Every row gives one point. The points of each table are mixes of a few directions, plus a little noise. How many directions does each table use, and how many do they share? Where both have some left over, give the other angles between the two spaces (their principal angles), to ten degrees, smallest first.

First (7 x 3)
[[ 37 -40   9]
 [-38  40 -10]
 [ 48 -50  12]
 [-14  15  -3]
 [ 46 -47  12]
 [  5  -5   1]
 [-85  88 -22]]
Second (4 x 3)
[[-15  32 -56]
 [ -5  10 -18]
 [ 25 -54  95]
 [ -6  12 -21]]
Directions: first 1, second 1, shared 0; angles 50

First (9 x 6)
[[ 39  -4 -42 -37  40 -21]
 [ 14   0  21   1 -36  14]
 [ 14  -1  -4  -9  -1  -1]
 [-38   3  17  26  -6   6]
 [-37   4  39  35 -36  19]
 [ 25  -2 -18 -20  14  -8]
 [  8  -2 -19 -12  23 -11]
 [ 38  -4 -32 -33  27 -16]
 [-65   5  40  50 -24  17]]
Second (9 x 6)
[[ 48  -3 -32 -40  23 -15]
 [ -9  -2   5  14  -7   4]
 [-95  -4 -12  68  52 -13]
 [ 17   2  10 -11 -20   7]
 [ 37   5 -10 -44   7  -6]
 [ -2  10   0 -26  14  -6]
 [-13   2  20  12 -20  10]
 [ -8  10  23 -11 -16   8]
 [ 25 -20  -4  38 -34  11]]
Directions: first 2, second 3, shared 2

First (8 x 8)
[[  7  17  63  17 -12 -39 -25  20]
 [  9  21  28  25 -13 -18  -9   5]
 [ 17  35 -26  46 -18  12  17 -21]
 [ -3  -5  13  -7   2  -8  -7   7]
 [ -7 -19 -95 -18  14  59  39 -32]
 [ -1  -1  15  -2   0  -9  -7   7]
 [-22 -45   6 -57  24   1  -9  16]
 [ -1  -3  -4  -3   2   3   1  -1]]
Second (10 x 8)
[[-11  27 -21 -53  14   8  12 -35]
 [-13 -17  -2  -5   4 -15 -13   2]
 [-23 -46  10   4 -27  -1  -4  33]
 [ 37 -30 -22  12  46  41  13  16]
 [ -3  30  10  -2 -12 -14  -2 -14]
 [ 24 -32  17 -20  22  47  21  36]
 [-41 -10 -38 -34 -29  11  16 -18]
 [ -9  20  15  36 -40 -24  -8  -1]
 [ -3  15  30  31 -11 -48 -31   2]
 [ 41  44   0  31  33  -7  -5 -22]]
Directions: first 2, second 5, shared 2

First (8 x 11)
[[ 23  32  -3 -50   5  26 -33 -18  43   2  -2]
 [ 15  22  -1 -37   4  22 -23 -13  30   2  -3]
 [-50 -43  15  45  -4   3  49  24 -51  -2 -18]
 [-32 -17  13   5   0  25  22  10 -16   1 -19]
 [ 14  -6 -10  31  -4 -42   3   4 -15  -2  20]
 [  6 -18  -9  51  -6 -54  15  10 -32  -3  21]
 [-19 -17   5  18  -2   0  19  10 -20  -1  -6]
 [ 43  48 -10 -63   6  19 -51 -27  60   3   7]]
Second (9 x 11)
[[ -7  29  24 -57  15  85  -6  -6  48  13 -33]
 [-30 -30  -5  13 -12 -11  11   5 -36 -11  -5]
 [ 29  19  -3   3   6 -12  -8  -3  20   7  13]
 [ 45  20 -10  21   5 -42 -10  -2  15   6  29]
 [ 26  11  -7  14   2 -27  -6  -1   8   3  18]
 [-19  -4   8 -17   0  29   4   0   1  -1 -16]
 [-13   4  10 -22   3  35   1  -1  10   2 -16]
 [-10   7  11 -24   5  38   0  -2  15   3 -16]
 [-20 -56 -27  69 -26 -95  16  10 -81 -23  28]]
Directions: first 2, second 2, shared 1; angles 30

First (10 x 12)
[[  1  13 -20  -5  -2 -11 -10  13   4  24  10 -16]
 [  6  36 -78  18  57  -4  11  36   3  38  54 -59]
 [-13 -12  21   1  -4  -8   1  -4   8 -18  -1   7]
 [-27 -12  29  -9 -21 -34 -16   5  23  -6   3   1]
 [ 38   9  -8 -12 -24  36  -6 -16 -31  21 -36  23]
 [-22   8 -13   0   9 -33  -9  23  22  13  30 -29]
 [-20 -25  52  -9 -30 -16  -9 -14  12 -28 -19  27]
 [-35  -6  12  -1   1 -43 -10  17  31  -4  26 -19]
 [ 13 -14  34 -12 -36  18  -7 -24 -15 -11 -41  38]
 [ 60   3 -30  30  49  95  54 -36 -59 -30 -25  27]]
Second (8 x 12)
[[ 26  -2 -36 -17  -2  -5  -2 -12   8  19 -10 -18]
 [ 14  18 -11  -2  -6  -5 -34  38   4  13  -2  -9]
 [-52  16   9  15 -12   3  20  16 -23  50  33   7]
 [ 48   4 -46  -8   3  31  -3  -1 -14  14 -25  -5]
 [ 28  27 -17 -29  10  10 -25 -37  -3 -39 -12 -10]
 [-21  -9  21  24  -2  17   9  23 -12  -5   3  20]
 [-85 -77  68   4   1 -44  27 -27  54 -94  12  13]
 [ 40  24  12  15   8  -8   6   0 -15  43   1   1]]
Directions: first 3, second 6, shared 2; angles 80

First (8 x 14)
[[-15  27  -2  -6  43 -25  17  -8  -8 -17  14  28  12   7]
 [ 11  14   7  14  -3 -28  37  21  20  -7   3  11  23   3]
 [ 10  18   1  -3 -18   8  -9  42   9 -14  -7 -15  14  13]
 [-12  21  -7  -4  22 -30  -6  27  20 -20 -10  12  17  16]
 [  1   4   0 -25 -11  66 -38 -12 -50   1  13 -28 -22   2]
 [ -9  13  -2   8  29 -45  25   1  19 -10   0  28  17   4]
 [  6 -16   5 -13 -19  61 -18 -34 -46  17  17 -23 -28 -12]
 [  8 -80  -3  29 -43  -8  -8 -36  36  50 -30 -14 -32 -32]]
Second (8 x 14)
[[ -8  16   1   2  41 -58  62  -5 -29   2  11  53 -13   8]
 [ 26  -6  16 -15 -23  13 -55   6  30  25  12   4   6  -4]
 [ -5   9  -6   6 -14  29 -20  15  27 -27 -12 -39  31   0]
 [-17   6 -10   9  20 -18  42  -4 -23 -15  -5   7  -6   3]
 [ -6   8  -4   5   2   4   5   6   7 -15  -5 -11  13   2]
 [ -7 -19  -3   0  14 -22  34 -24 -45  23   2  29 -44  -3]
 [ 32 -13  15 -15 -49  52 -95  12  53  19   4 -35  21  -9]
 [-15  -1 -10   8   9  -2  27  -6 -18 -12  -9  -6  -8   0]]
Directions: first 4, second 3, shared 1; angles 40, 80

First (10 x 20)
[[-30  33  12  14  19  -9 -21   0 -57  -9  20  -8  31   6   8 -17 -52  15
  -47   2]
 [-22  33   0   3  24  13  23  33   6 -15   3 -24 -20 -23   2  28  17 -10
    9   7]
 [-16  23   2   4  17   6  11  19  -5 -10   4 -16  -6 -12   2  14   2  -2
   -4   4]
 [-16   9   4  -3  -7  -3  -4   8 -12   3   7  19 -16   2   7   2  -6 -15
   32   8]
 [ -7   2   5   2  -7  -8 -15  -7 -24   4   8  15   8  10   4 -13 -22   0
   -1   2]
 [ 27 -10  -6  11  24   5   2 -21  10 -11  -9 -49  49  -1 -15 -10  -4  41
  -95 -19]
 [ -6   3   3   2  -1  -3  -7  -2 -13   1   5   5   4   4   2  -6 -11   1
   -3   2]
 [ 28 -27 -12 -11 -10  12  25   4  58   5 -20  -4 -27 -11  -9  21  53 -11
   34  -4]
 [ 22 -50  -1 -19 -60 -15 -19 -24  14  31  -5  72 -29  26   5 -18   8 -27
   88   5]
 [ 20 -17  -6  -1  -1   4   6  -9  23   1 -10 -11   5  -1  -7   1  16   8
  -14  -7]]
Second (11 x 20)
[[ 20 -29 -21  -4   9   8  10 -10  34   3 -18 -21  12 -12   2   7  41   3
  -15 -28]
 [ 29 -38   2   9  -2  -7  -6 -32  36   6 -19  -1   6  -5  -3 -16  10  -1
  -17   6]
 [ 11  -9   6  11  15  -5   7  19 -12 -22  -5   3  12  18  -2  29  13   6
   -2  -4]
 [  0   3  14   5  -5   6  14  38  16 -15   5  15 -43  -1   4  17  26 -22
   66   3]
 [ -8 -10  12   6 -16 -21 -36 -37 -27  17   7  31  13  10  10 -42 -46  -5
   -6  15]
 [-14  21  -3  -9  -2  11  12  24  -1  -1  10  -3 -21  -7   1  11   8  -6
   26  -3]
 [ 30 -17  31  35   6   5  -6  15  28 -28  11 -21  -8   2   1 -39   3  12
  -12 -22]
 [-15  31 -18 -24   0  15  25   9   9  10  -3 -16 -14 -17 -12  28   9   0
    2  15]
 [-13  34  -3 -17   1   7  31  24   0  -3  -6   2 -24  -3 -18  51   6  -6
   21  40]
 [ -9 -20 -21 -16 -12 -23 -35 -80 -23  44 -14  18  47  -1   4 -33 -44   5
  -54  17]
 [-30  32   1   2   8   5 -14  29 -60 -11  32  -6  20  14  14 -13 -26  15
  -10 -38]]
Directions: first 3, second 6, shared 2; angles 30
